Each row is a point. Examples show where two turns around zero, p and q, send a point. Where does a point land after both, in the order given? Backwards means that the second turn is done in reverse. Each puzzle has new turns, and all numbers are rounded.

Turn p:
[ 3.4 -1.4] -> [ 3.4 -1.4]
[-0.1 -1.2] -> [-0.1 -1.2]
[-4.1  1.6] -> [-4.1  1.6]
[0.8 1.0] -> [0.8 1.0]
Turn q:
[-3.7 -2.6] -> [-2.1 -4.0]
[-0.9  0.6] -> [-1.1  0.1]
[2.3 0.3] -> [1.9 1.3]
[2.4 1.7] -> [1.4 2.6]
Where do these land?
p, then q backwards: [-1.1  1.4] -> [-0.3  1.8]
p, then q: [-2.3 -0.9] -> [-1.7 -1.8]
p, then q: [-1.4 -0.9] -> [-0.8 -1.4]
q, then p: [4.8 0.3] -> [4.2 2.4]

Turn p:
[-2.9  1.0  1.7 -3.0] -> [-2.8  0.0  3.3 -1.5]
[ 0.2 -0.4  0.2  0.4] -> [ 0.2 -0.3 -0.1  0.5]
[ 2.3  2.0 -1.0 -1.9] -> [ 1.8  2.6  0.4 -2.0]
[ 1.5 -4.0  0.2  3.1] -> [ 2.3 -3.1 -1.9  3.1]
[ 0.5 -1.8 -2.3  3.0] -> [ 1.0 -1.7 -3.7  0.9]
[-2.5  3.7  2.7  1.6] -> [-4.2  2.8  0.7  2.1]
[ 1.0 -0.5 -1.4 -3.4] -> [ 1.7 -0.3  1.4 -3.1]
Turn q:
[ 4.4 -1.1  0.2 -0.4] -> [ 3.5 -1.5 -2.4 -0.8]
[-4.4 -1.0 -2.0  0.8] -> [-4.2  0.5  0.6  2.6]
[ 1.5  0.3  3.1 -0.1] -> [ 2.7 -0.7  1.8 -1.1]
[-4.5  0.7 -4.6 -0.5] -> [-6.0  1.8 -1.3  1.0]
[-0.4  2.1  0.7  1.5] -> [ 0.5  2.3  1.2 -0.1]
[ 2.1 -1.6  0.2  0.5] -> [ 2.0 -1.2 -1.2  0.7]
[ 1.2  0.6  2.5 -1.7] -> [ 1.6 -1.2  1.4 -2.3]
Where do these land?
p, then q backwards: [-1.3 -3.8  0.1 -2.3] -> [ 0.0 -2.2  3.0 -2.8]
q, then p: [0.0 2.6 0.6 2.9] -> [-0.3  3.8  0.1  0.9]
p, then q backwards: [ 2.7 -0.9 -1.7  0.3] -> [3.3 0.0 0.3 0.6]
p, then q: [-1.3 -0.7 -1.3  2.4] -> [-1.9  0.1 -1.6  1.9]
p, then q: [-2.6 -0.8 -1.7 -1.2] -> [-2.3 -2.5  0.3 -0.1]
p, then q backwards: [ 2.5  3.6  3.9 -2.1] -> [-2.1  3.7  2.4  3.9]

Turn p:
[ 2.0  4.3 -1.0  0.1  0.7  4.9  2.8  0.1] -> [ 2.9  2.2  0.1 -0.2  0.1  2.1 -2.1  5.8]
[ 1.3  1.0  3.3  1.6  1.6 -1.6  0.7 -1.7] -> [ 0.6  2.0  2.6  1.4  2.3 -0.7 -1.8 -1.6]
[-1.3  0.4 -3.2 -4.6 -3.4 -1.6 -5.3  2.0] -> [-0.1 -0.1 -4.8 -5.2 -2.9 -1.3  3.9 -2.1]
[ 1.6 -0.6  1.7 -2.2  0.4  4.3 -0.2 -0.9] -> [ 2.6 -1.3  1.4 -1.6 -2.2 -0.5 -3.1  1.5]
[ 2.7 -1.1  2.4 -1.2  1.4  0.8 -2.7  1.9] -> [ 0.4 -1.0  2.0 -3.2  0.5 -3.5 -1.0  0.2]
[-3.8 -1.7  0.7  4.8 -0.1 -2.5 -1.3 -0.8] -> [-4.3 -1.1 -1.9  2.8  2.5  0.3 -1.2 -3.3]
[-3.4 -0.1 -2.0  2.6  3.1 -2.4 -0.3 -1.8] -> [-1.7 -1.3 -0.9  1.2  3.8  3.7  0.7 -2.5]
[ 2.3 -0.3 -1.1 -0.4 -1.3  2.7  1.0  0.9] -> [ 1.6 -0.7 -0.3  0.3 -1.5 -1.2  0.0  3.3]
[-0.5 -0.9 -2.0  0.9 -1.8 -1.5  1.4 -2.2] -> [ 0.7 -0.3 -1.5  3.2 -0.5  0.9  1.6 -1.2]
[-0.3 -2.7 -0.1  1.2  0.1 -3.5  0.8  1.6] -> [-2.7 -1.0  1.3  1.7  0.8 -1.3  2.7 -1.4]
[-0.4  1.6  1.2 -2.8 -0.7  0.3  3.2  0.9] -> [ 0.1  2.6  2.2 -0.3 -2.9  1.4  0.5  1.2]
Turn q:
[ 1.3  0.3  0.0  2.5  0.7 -4.4 -1.0 -5.2] -> [ 0.3  2.5 -2.9  0.3 -0.4 -4.8  3.8 -1.9]
[-0.5 -2.6  0.7  1.8 -1.7 -2.2 -2.2  0.4] -> [-0.5 -2.1 -1.9 -0.1 -1.2 -3.5 -1.3  0.4]
[-1.8  6.1 -1.7 -1.4  0.2 -0.2 -2.6 -0.6] -> [-5.3  4.5 -0.2  0.0  0.6  1.7 -0.3 -0.9]
[2.6 1.3 1.6 0.1 0.0 0.5 0.4 0.6] -> [ 1.4  1.1  1.3  2.2  0.4  0.0 -1.0 -1.1]
[-0.5  1.7  0.2  0.2  1.0  3.6 -0.5 -2.3] -> [-1.0  0.7  1.3  0.0 -1.9  2.5  1.7 -2.6]
[-1.1 -1.7 -1.9 -0.4 -4.0  0.0  2.0  4.2] -> [ 1.1 -1.3 -1.0 -0.7 -0.9  1.3 -3.7  5.0]
[ 3.3 -2.0 -1.5 -3.2  1.1  2.5  0.2  1.2] -> [ 3.2 -0.1  2.7 -3.0  1.3  1.4 -2.1 -1.3]
[-3.1 -0.4  2.5 -2.2  1.5  0.7  0.7 -2.7] -> [-2.0 -1.4  3.1 -0.5 -0.2 -0.1  4.0  0.4]
[-0.2 -2.6  0.1  2.5  1.2 -0.4  3.0  4.4] -> [ 2.7 -4.0 -2.3  1.7  2.2  1.5 -1.1  1.9]
Where do these land?
q, then p: [ 0.7 -0.8  0.6  2.9 -1.6 -2.3  1.6  3.4] -> [-1.1 -2.2 -1.8  0.0  3.3 -2.3  2.1  1.4]
p, then q: [-0.4 -0.5 -0.2  0.2  4.1  1.1 -3.8  0.8] -> [-0.3 -1.9  2.8 -3.6  2.6 -0.7  0.8 -1.1]
p, then q: [-2.8  0.8 -0.1 -1.1  0.0  6.0 -1.4 -1.2] -> [-1.1 -0.5  1.3 -4.0 -2.0  0.2 -4.9 -1.4]
p, then q: [ 0.0  0.6  0.3  2.8  1.3  1.8  1.0 -2.8] -> [-0.2 -1.3 -1.3  0.2  0.0  0.2 -1.2 -4.1]
p, then q backwards: [-1.7  1.8  4.2 -1.2 -0.6  2.2 -3.2 -4.3] -> [ 4.8 -0.4 -3.0  0.6 -1.4  2.4 -3.8  2.1]
q, then p: [ 3.3 -3.4 -0.7  1.0 -3.5 -1.8  2.4  0.8] -> [ 1.3  0.7 -0.4 -0.9  1.4 -5.1  3.6  1.1]
q, then p: [-0.8  0.6 -0.6 -1.9  0.1 -0.1 -1.4 -1.9] -> [-0.3  1.8  0.7 -0.6 -1.6  1.6 -0.1 -1.1]
p, then q: [-0.8 -2.3 -0.4  0.0 -0.4 -3.7  3.4  1.8] -> [ 0.3 -1.8 -0.7  3.2 -1.7  1.0  3.1  2.6]
q, then p backwards: [-0.5  1.2 -0.8 -3.1  3.2  1.6 -1.5 -0.4] -> [-1.9  0.8  1.2 -0.8  3.7 -2.5 -0.7  0.8]
p, then q: [-0.5  1.6 -1.6  1.1 -1.4 -1.1 -1.3 -0.7] -> [ 0.3  1.8 -1.7 -1.3  0.5  1.7  0.8 -0.3]
q, then p: [ 3.7  0.5 -0.7 -0.9 -1.1 -3.9  4.0  4.4] -> [-0.1  0.3  0.8 -3.5  6.0 -2.8  1.3  2.9]
